Each row is a point. A path goes straight from each point to the next, and from the last back to the first. The post is the endless flat space through its rows: a point in 2 columns, a line in 3, a plane in 4, and so on, so that a path can go around it. Count how often the path circles the post. Going back the other way cancels.

Post (1 x 2)
[[ 3 21]]
Path (14 x 2)
[[ 41   7]
 [ 25  34]
 [ -8  57]
 [-25  37]
 [ 22  52]
 [ 46  35]
 [ 13  -3]
 [-27 -15]
 [-34  40]
 [  4  36]
 [ 22  44]
 [-24  53]
 [-11  19]
 [  3   6]]
Times around: 0

Post (7 x 8)
[[ 28  -1  23 -23   7  42  33   1]
 [ 30  16  -4 -53  58  20  23   4]
 [-10  -7   7  24 -16 -34 -72  -4]
 [ -3   3  -1  45  15   3 -40  -1]
 [ 18   7 -49 -12   7 -13 -15  24]
 [-13 -26  32  46  -3 -30 -35  23]
 [ 16 -22  17  39   5  -9  29 -51]]
Path (17 x 8)
[[ 22  -1  14  -6 -11 -34 -10   4]
 [ -5   6  13  37   7  -8   5  -8]
 [ -4  20 -18   3  -7   6 -23 -25]
 [  3  -8  -1 -37  26  29   1 -16]
 [-12 -43  47 -16  29   7  -8  11]
 [  8   7 -19 -11   7   3  -8 -39]
 [ -4  18 -16   2  46 -18  26 -23]
 [ 13  26  31   4  22 -49 -11  11]
 [ 44   3  36  -4  11  24  11 -26]
 [ 29 -25   9  25  -7  -9 -29  -2]
 [  8 -53  13  14 -47  19 -27 -29]
 [-15 -21 -12   2  -4   9 -12  10]
 [-11   7  18 -19 -12  -9  -3   5]
 [ -1   6  -3  53 -10 -25   5  21]
 [ 46  15 -22  -6   8 -39 -21   8]
 [ 11 -27  -3  68  15 -13 -95   2]
 [ 54 -12  29  14  30  22   6 -14]]
Times around: 1

Post (11 x 12)
[[  5  -2   6  24  17  37  54 -26   2  34  -3   0]
 [ -7  -9  49  30  -3  28   7 -14  82  -1   2  32]
 [ -4  18  -4 -70 -36 -12  -4   5  21  28  -4 -36]
 [ -5  38   3 -95 -13 -79   9  22 -26  43 -34 -22]
 [ -4 -12  20  16 -22 -14  17  18 -30 -15  -2 -37]
 [  0   3  11   9  27  21   4  -8  30  14 -25 -38]
 [  4 -25  -5 -12   6 -65  -5  40  18 -33  39  51]
 [  9   2  25 -48   5 -27   0   2 -54  -7  13 -34]
 [ 17  -7  18   6  -5 -17  -6  25 -59  39  12 -42]
 [ 16  46  -3   5 -29  21 -21   4 -44 -12  -7  -2]
 [ 11  12  -1  27  -3  -4   7 -51 -32  13   2 -25]]
Path (22 x 12)
[[-11   7  15  17 -18   6 -35  52  36  51 -17 -16]
 [-10  36  21  18  10  31  -5   7  -2  18  23  -7]
 [  6   7  26  -3 -27 -25   0  51  15  13   6 -35]
 [ 35  20  42 -12  14  -7  -5  30  18  20 -33 -35]
 [ 15 -12  13   5 -15 -23  10   6 -11   2 -20  -3]
 [ -2 -31   4 -36 -15  -9   2  22   1  13 -28 -55]
 [ 10   7   9  -1   7  -3  29  15 -15 -11 -27 -23]
 [ 36  30  48  10  25   6 -14   1  -2  12  -1 -19]
 [ -5  21  32 -14 -12 -18  16   5   3  16  28   4]
 [-24   3 -25 -13  35 -26  -2  28   2  12  16 -48]
 [ -6 -12  -4 -30  14   3  27 -13 -31 -21   8 -22]
 [ -9 -13   7 -39 -17 -42 -27 -12 -16   8 -23  -1]
 [ 28   0 -13 -35 -53  -8 -13 -55   2   7   4 -41]
 [ 19   0 -26 -19 -55  -9  41  -1  32  32   9 -25]
 [ 26 -12 -10  22  18 -10  11   3  24  27  50  -9]
 [ -4  32   7  28 -13 -19   8 -27 -32  40  39  -6]
 [-12  31  -3 -50   0 -42   1 -24 -35  24  -3 -40]
 [ -5  56  16  -8 -29 -23   6 -19 -17  11  10 -15]
 [ 19   9  22 -27 -17  19   8 -29  -8   8  31 -20]
 [ 23   9  19 -38  18 -24 -21  11 -12  18 -13 -30]
 [ 12 -39   3 -20   1 -29  13  27  -4  -6  -9 -13]
 [ -1  14  -7 -31   9  -4   9  10 -15  12 -18  13]]
Times around: 0

Post (17 x 18)
[[-42 -24  26  10  40 -12  25 -17 -24  -7  12  28  21 -14 -17 -22  10  23]
 [  2  33  -6  -5  23   2   7  57 -32 -21   6  26  33   5 -15 -32  16  -1]
 [-32  21  23 -65   3  -8 -19 -53  -8 -14 -20 -31 -39   4  -5  -1 -10 -21]
 [ -4 -11   7 -38  31  -3   8 -60 -35  -7 -32 -39  20  47  19  36   9  10]
 [  1 -27 -11  -6  35  24  15 -28  40  25   3 -31  15 -27  18 -16  19 -36]
 [  2 -34   7  37  33  -8 -24  21 -26  21   0  33  16 -29 -22   3   6 -13]
 [-10 -17  21  13   4  -5   6  20  -6 -36 -33  -5  10 -22 -28  -8  58  26]
 [-32  -8 -10   7 -16  31 -11  -6  46  60   1 -10  -7   3  58  -8  12  15]
 [-26   6 -52  30 -16   0 -24 -56  46  44  -8 -31  35 -19  16 -20  -1  -9]
 [-43  15  31  42  47  29   7  13 -13 -13 -22   3  33 -11 -35 -12  24   6]
 [-32   0  29 -46 -47   6   3 -65 -12 -29  21 -56  18   9  19  33  11 -29]
 [ -9 -13  19   8  38  15  -8  24   2 -41  21 -17  19  -3 -32 -10 -22  24]
 [-24 -12 -20 -27  -1   8  12 -77 -19 -19  -7 -43 -42  56 -19  15   8 -39]
 [-28  31  33  28  43 -44  10  43  15 -12  19  33  20 -12 -51  27   9  17]
 [-26   3  31  58  75 -19 -29  30 -16 -44  19  22  11  -5  -3 -27  42  13]
 [ -6  -3  31 -47 -16   5  14 -70   7 -62 -56 -21  -8  53  12  15 -24 -43]
 [ -9  -3  35 -52 -15  -5   8 -69   5  17 -19 -52  13  61 -25 -23  23 -46]]
Path (22 x 18)
[[-59 -41  30  12  -8  50  -1 -35  55  32  16 -61  47  21  12  -9   4 -40]
 [-23 -36  49  35  42 -12  33 -11 -19 -50 -14   6  49 -21  -4  10   6 -37]
 [-12 -22  34   6  44   8  11 -12 -62  18  38 -18  16 -28  30  16   0  31]
 [-17  28 -28  50 -18   3 -62 -23  18  -5  11 -13 -40 -23   8  43 -18  -8]
 [ 26  35  -1  -5  18   3  27  16 -27 -30 -14  20  -2  -6   3 -11 -17 -22]
 [ 13 -12 -13 -16  92 -16   6 -15   1  34  67  -3  13  46  -8 -16 -23  -5]
 [-20 -12  67   1  22  24  23 -43 -19 -30  10  -4  -2  -1 -24   6  29  -8]
 [-15  23  25  -2 -11  21  -9 -36   1 -57  18 -10 -25   8 -38 -34  24 -10]
 [-23 -20  -3 -26  15  -2 -40 -31  15  19  42  -5  21 -31  32  57  -2  17]
 [-24  13  58 -22  -6 -52 -31   8  30 -11  -2 -12  24 -26  19  35  30  12]
 [-46 -31  -1  -1  -3  18 -32 -76 -46   2   6 -51   1 -19  17  13   1 -25]
 [ -7  44  16   1  24 -30 -28  22 -13 -21   7  -6  43  38 -25   4 -33 -29]
 [  3 -16   3 -44 -47  -1  -7   4  -3  -6 -50   8  25  72   2  -9 -18   2]
 [  5 -50   9  -4  61  42  -3  12  -6   0 -12 -95  46 -48  24  -3  38  16]
 [-37  20  11  52 -17 -44 -23 -63  -7   1  -5   5  18 -24 -25   9   0   1]
 [  5 -21  21  12  -4 -31 -11 -18  -1 -22  49  -3  11 -57  -5  50  39 -14]
 [-16   0  55 -47 -57  11 -27  -8  12 -12 -22 -18  31  16 -14 -21  27 -10]
 [-59  13  45  -1  28 -16 -15 -38  33 -16 -16  -7  12  14  15   4 -30 -12]
 [-33 -15  13  -9 -31   9  32 -26  23  11   0 -22  42  14  38 -18  -7 -22]
 [ -7 -34  36   3  -7  43  26 -27   1 -21 -46  -5  19  48  36  -1  -5   7]
 [ -1  43 -31  12 -24 -22  -7 -28  14  -7 -63 -59  22   4 -16   6  -6 -17]
 [-23  -1  -7  10  21 -21   7  -5 -22   8 -27 -13  51 -13 -44 -45  -7 -24]]
Times around: 2

Post (17 x 18)
[[-20 -30  -1 -16   5  -6  11  15  -9 -31 -25   7  40 -16  46  40  23 -21]
 [  5 -35  25 -34  20 -12 -42  89  41 -15   0  12 -38  -1   8 -12 -32  -9]
 [-12 -17  25  27  77  24 -12  17 -31  23 -27  -4 -33  27  17 -39 -19  36]
 [ 14 -14  -8  -3 -13 -24  11  29   0  -8  16  12  38  20  -4  43 -26 -46]
 [-13  13  19 -11 -63   5  19  -3 -32  12 -12 -22  19  -3  15  22   7  -4]
 [ -7 -14  11 -36  32 -17   8  95  15 -14 -16  33 -52   2 -17  51  -3  36]
 [  9 -14  -6 -35  27 -55 -12  60  -4 -23  16  20 -62  11  -1 -25  16  16]
 [  5 -22 -11  19 -22   2 -26  29 -13   6  -1  31  -9 -29   3  39  28 -32]
 [  3  16 -39  10 -23  47  55 -47   9   3 -16   6  16 -16  33   8 -11  -8]
 [ 13   5  49 -39  43 -34  -7  81  34  19  37  36 -33   1   8  21  30  -3]
 [ 18   1 -21 -11  14  -3   9 -52 -32  32 -22 -12  -1 -45  19  24 -44  19]
 [-24  13 -61 -42 -26  43   2 -33 -44  40   4  21  34 -13  35   1 -23  13]
 [ 28  13  21 -14  -2   3   4  64 -14 -18 -23  42  34 -29  -4  -1   1 -18]
 [  0  21 -35  34   9  -9 -11  -8  -8  27 -16 -11  12 -13  42 -16 -20  67]
 [  7 -38  34 -31  25 -27 -29  46  35  -3 -42  32  -3  14 -40   5  26  -8]
 [-11 -27 -43  26   5  16  46   1 -16  59 -33 -22  18 -23  31 -20 -17   3]
 [-18   8 -45   7   9  42  18 -42 -25  11  18 -43  44 -37  -4   2 -12  24]]
Path (8 x 18)
[[-42  15 -20  -7  54   6  14  22  12  56 -15  17  -5 -23  26  -1   0  35]
 [  0  -9 -26   5  -3 -16   9  29   7  -5 -20  14  31  -1 -48  24  -9 -42]
 [ -8   0 -18   8  19 -17  21  48  17  -9 -28  25 -15  -6  18   5  -8  48]
 [ 15 -10  -3 -30  27  23   8 -14  25  17  -3  28  25 -39 -24 -27 -19   5]
 [ 30 -52  -2  11  35 -12   5  15  -8 -21 -12  11 -10 -19  38   0 -12  -4]
 [-27 -58 -29  -7 -45  14 -64  15 -29  19 -15  -6 -20  27  24  11   4   1]
 [  8 -44 -23 -17   6 -42   0  -2   7 -22 -14  39   0   8 -12   4  50 -22]
 [  5  -7  20 -31  55   8  35  50  17 -14  24  21   7 -13  27 -44   0 -20]]
Times around: 0

Post (17 x 18)
[[ -5  20 -34   1  22  -5  49 -11 -23 -20  -7  -7  21  35 -10  -3 -18   3]
 [ 16  27  -2  24  21  34  -4  33 -32  -8   7 -11  -6   3   4   5   5 -20]
 [ 35  13  30 -22 -31 -13  26  -2  -8 -41  25 -82 -12 -28  23  -8  19  -8]
 [-49  44   0  -4 -36  12  32 -30   3  22  51 -16  21 -12 -43  -2 -25 -19]
 [-32  40  -9  -7  48   4 -12 -41   9   1   7  -8  22 -13  22 -11 -11   1]
 [  4  55 -66  11 -15  33  10  35  11   3  38   7  46  -4   7 -11   9 -17]
 [ 19  31  10  43  20  24  23  46  34   3  30 -27  13  21 -12  34  28  28]
 [  0   2  -5  42   0 -26 -20 -18  59   8 -54 -36 -11   8  -9  -5   3 -17]
 [ 24  -7  28  23  27 -36  54   6  41 -23  21 -18 -31 -27  29 -41  11 -17]
 [ 25  27  -5  35  16  25   0  36  12  -8 -59  50  59 -11   1 -34  14   7]
 [ -9   5   8   6  28 -19  43  33  19 -27 -22 -21 -10 -66 -17   9   9 -17]
 [ 31 -26  -9 -15  26 -47  28 -17 -71 -15 -35 -23 -32 -68 -20 -23 -49  53]
 [ 30  18  16 -25   7 -30  29   9  14 -34  45  38  -4 -12  78  24 -17 -60]
 [-11  30 -32  25 -22 -24   8   1 -12 -39 -14   9   9   9 -18 -13  37  17]
 [-19  -5 -12  -2  -8   2  65 -19  35   0   2   7 -31  31  38  -7  24  17]
 [ -1  -2   9  -8  30  -8  11  37  46 -18  14  18   0  17  20 -30   3 -12]
 [-51 -23 -26  32   4   5  20 -42  27 -72  -3  14  26 -24   4   5 -15  -4]]
Path (16 x 18)
[[ 43  17 -36  15 -46 -44  52 -38  43 -22   4 -34   4 -14   9   8  20 -38]
 [ 51 -12  13  75   5  25 -18  -2  59 -56 -22 -16   2 -18 -15 -69  16  29]
 [ 14  45 -25  10  -4 -26   9   0  30 -37 -29 -32  22 -20   7  41  -6   2]
 [-11 -11  16  -3  19  -8  95  67  12 -23  28  18 -14 -36 -15 -36 -64  -7]
 [ 15   9   8  -7 -17   0  30 -10   3  -7  14  32 -45 -49   7 -47 -39   3]
 [-44  19 -17 -24  -7  33  40 -37  26 -26   6  15  39  -4 -16  -2 -18 -32]
 [ 48 -14  33  38  20   2  33  25 -22 -47 -59 -21  32 -34 -39  -7  29  30]
 [ -3  13  10 -11  38  29  29  23  22  42  10 -26  -9  10  24  11 -10 -34]
 [ 10   4 -47  66  15  41 -34 -11  25 -32  -9 -50  36  36  33 -11  20  31]
 [ -4   2 -33  15   5   2  39  -4   3 -12   3 -19  21  -5  11  -8  36 -23]
 [  9   1  13  -7  31   4   8   2  15  13 -30 -26  -6 -15 -11  -1  -9  -7]
 [ 21   4 -26  17  37  21  -8  -9  23  14  -4  12   6 -50  -7  -4 -71  -7]
 [-18  63 -26   9  38  -7 -27  15  -7  -4  15 -10 -53  10  -3 -31  29  18]
 [ 32  34 -23  25  -7 -36  22  57 -23  -9  -1 -38  -8  -3 -40 -15 -12  -3]
 [-32  33  10  16  24  37  65 -27   8  24  44 -47  40 -42  49  32   8  -5]
 [-13  27 -17 -27  11 -52  44  -9   1 -17   1 -58 -19   7  13  46  42  -7]]
Times around: 1

Post (17 x 18)
[[-10  -5 -31  24  -7 -31 -65 -17 -12 -14   9  -7  41 -23  32 -19 -18 -14]
 [ 12   7  -9 -32 -14 -36 -52   5 -39 -20  -4  14  10   6  12 -39  11 -39]
 [-55 -21  11  52  -9  29 -52   1 -44  -1  35  25  13  17  29  25  39   6]
 [  9   7 -28 -53 -27  -2  24  -7  28   0 -16   4  -7 -21  -7  21 -10 -30]
 [ 10  23 -11 -15  -1  -2  32  28   0   5   6  11  38 -19  11   9   1 -15]
 [  5  16   4  -3   5  46 -12 -46 -23 -19 -48  22   8  13  24  -9  25  29]
 [-19  21 -43 -46  -2  -9  23  31 -19 -12  27 -13   3 -41  -8   8   0   3]
 [-47  15 -25  10  15  -3 -45 -19 -21   1  17  21  14  19  56 -27   4 -45]
 [ 18   1   1 -19  17  17  20  -8  18 -27 -11   2  -6  -5 -36 -10 -35 -25]
 [ 11  13 -28 -46  22  33 -30  24  -4   8 -32  10  25 -15 -22   9 -17 -11]
 [-38 -15  15  62   4  60 -36  -6 -27  24  23   4  -7 -18  32 -33  51   5]
 [ 11 -16  26 -44  38  15   1 -20   5  18 -12   7  24   1  -8   0  -3  24]
 [ 22  50  -9 -52 -19  13  16   1   0  15  41 -20  10 -36 -13  24 -14 -28]
 [ 51   5  -4 -33   7  35  20   0   6  11 -17  49 -10   5  -4 -13 -36  34]
 [-36 -25  26  58 -23  45 -15 -10 -60  37 -23   8  19   5  33 -19   1  15]
 [-18  28  30 -79 -25  12   9  23  43 -17   6  10  14 -65  -5   3 -40 -12]
 [ -1  11  -7  -4  13 -26 -40  24  -1 -15  -3 -27 -21  -5  44   4 -11 -32]]
Path (19 x 18)
[[  3  19  -3  -6 -24   4   5   3 -22   5 -15   7 -46  15  13  35   5 -17]
 [-12  33  11  18   5  36 -63   5 -29  43  22  21  -3  24 -16 -27   8 -37]
 [  4  15 -42 -28  15  21   9   8 -11  -6  19   6 -12  29  -2 -40  53 -36]
 [-24   9 -59 -54  -1  16 -29 -23 -15 -53  17  18   3 -46   2 -45  32  18]
 [-28 -15  31 -29  -9   7  34   2  27  29   0  13   3 -40  27  31 -42 -43]
 [  2  -6  15  -1   0  -4 -65 -49  36 -28  10  35   3 -33  12 -26 -32  12]
 [-13  29 -17  -2  24   1   6  -4 -39 -28  20  -4   3  23 -37  10   5 -19]
 [ 19  -1 -36 -32  10  15 -55 -13 -40  21 -59   2  95   6 -29   3 -39  32]
 [ 13  12  13   5 -23  30  18  11   6  24  41  40  56   3 -37   5  14  19]
 [ 15 -14 -38 -26  34  29 -43  14 -33  -2  15  22  62  45 -15  18   5  -1]
 [ 12 -12   5 -70  23  35 -30 -46  13 -53  22  -6 -32 -19 -31  -9   6   1]
 [ 11 -19   8  56  31  -8 -47 -27 -11 -22   4   0  12  10  46  32  16   3]
 [ 11  16 -37   7  36  11  40  -7  15  -2  41   6 -19 -28 -25   5 -10  -3]
 [  0  30 -20 -38  38  24  33 -11  26  27  -1  21  -2   4 -38 -23 -15   3]
 [-28  24  71 -43 -15  10 -16 -10  46  -5  62 -74  -2 -80  -3 -58   3 -53]
 [ 13 -27 -37 -23  19   3  20  10  -1  -6 -34 -24  -3 -14 -25  -5 -35 -16]
 [-26  15   1 -55 -33  28   5 -62   4  27 -13  29  31 -51  78 -18 -85  21]
 [-23 -18 -37  19 -48  22   7  21 -32  21  18  21  23 -12  53   5   6 -21]
 [-18  36 -13 -46  23  28  21 -22 -29   4  -3  -9   3 -24   6 -12  12 -21]]
Times around: 3
